Each row is a point. Each table stands for the endless flat space through its points: a line for two points, a plane for three, and so on. The two share one point or none. Which?

First (2 x 3)
[[-0.18 -0.05 -0.12]
 [-0.20 -0.09 -0.18]]
Second (2 x 3)
[[-0.13 -0.05 -0.23]
 [-0.11 -0.06 -0.30]]
They share: [-0.17 -0.03 -0.09]

First (2 x 6)
[[ 0.27 -0.06 -0.27  0.04  0.02  0.09]
 [ 0.07  0.02 -0.19  0.08  0.26  0.21]]
Second (3 x 6)
[[ 0.43  0.10 -0.40  0.05  0.13  0.15]
 [ 0.56  0.15 -0.46  0.05  0.17  0.18]
 [ 0.03 -0.08 -0.18  0.17 -0.09  0.03]]
They share: no point

First (2 x 8)
[[ 0.33 -0.10  0.04  0.29  0.00  0.09  0.07  0.18]
 [-0.02  0.00  0.29  0.09  0.20  0.04 -0.08 -0.17]]
Second (2 x 8)
[[ 0.22 -0.08  0.02  0.29  0.08  0.05  0.03  0.13]
 [ 0.24 -0.06  0.14  0.19  0.14  0.09  0.09  0.01]]
They share: no point

First (2 x 11)
[[-0.17 -0.18  0.36  0.30 -0.15 -0.04 -0.05  0.01 -0.19 -0.08 -0.06]
 [-0.11  0.00  0.06 -0.06  0.15  0.14 -0.17  0.43 -0.25  0.22  0.24]]
Second (2 x 11)
[[-0.26 -0.11  0.19  0.22  0.06  0.05 -0.05  0.22 -0.26  0.15  0.23]
 [-0.32 -0.12  0.18  0.27  0.09  0.05 -0.02  0.22 -0.28  0.19  0.30]]
They share: [-0.14 -0.09  0.21  0.12  0.00  0.05 -0.11  0.22 -0.22  0.07  0.09]

First (2 x 12)
[[-0.35  0.34 -0.17 -0.14 -0.29  0.14 -0.26  0.10 -0.16  0.10 -0.28 -0.05]
 [-0.19  0.18 -0.25  0.06 -0.21  0.18 -0.18  0.26 -0.04 -0.10 -0.04  0.07]]
Second (2 x 12)
[[-0.27  0.12 -0.25  0.07 -0.19  0.07 -0.32  0.08 -0.21 -0.05 -0.10  0.00]
 [-0.17  0.37 -0.20 -0.08 -0.29  0.32 -0.02  0.43  0.14 -0.05 -0.10  0.10]]
They share: [-0.23  0.22 -0.23  0.01 -0.23  0.17 -0.20  0.22 -0.07 -0.05 -0.10  0.04]

First (3 x 18)
[[ 0.02  0.00 -0.19 -0.11  0.11  0.22  0.10 -0.16  0.18  0.14 -0.09 -0.30
   0.01  0.04 -0.19  0.11 -0.20 -0.02]
 [ 0.00 -0.03 -0.19 -0.10  0.14  0.23  0.11 -0.08  0.19  0.15 -0.05 -0.29
   0.05  0.07 -0.20  0.08 -0.12  0.01]
 [ 0.16  0.06 -0.31 -0.15  0.11  0.24  0.18 -0.26  0.24  0.02 -0.15 -0.18
  -0.11  0.08 -0.05  0.15 -0.26  0.04]]
Second (2 x 18)
[[ 0.06  0.03 -0.30 -0.14  0.13  0.23  0.07 -0.23  0.26  0.03 -0.18 -0.24
  -0.01 -0.01 -0.14  0.06 -0.29 -0.05]
 [ 0.15  0.03 -0.15 -0.11  0.07  0.23  0.28 -0.17  0.11  0.18  0.00 -0.24
  -0.13  0.20 -0.08  0.27 -0.11  0.13]]
They share: [ 0.09  0.03 -0.25 -0.13  0.11  0.23  0.14 -0.21  0.21  0.08 -0.12 -0.24
 -0.05  0.06 -0.12  0.13 -0.23  0.01]
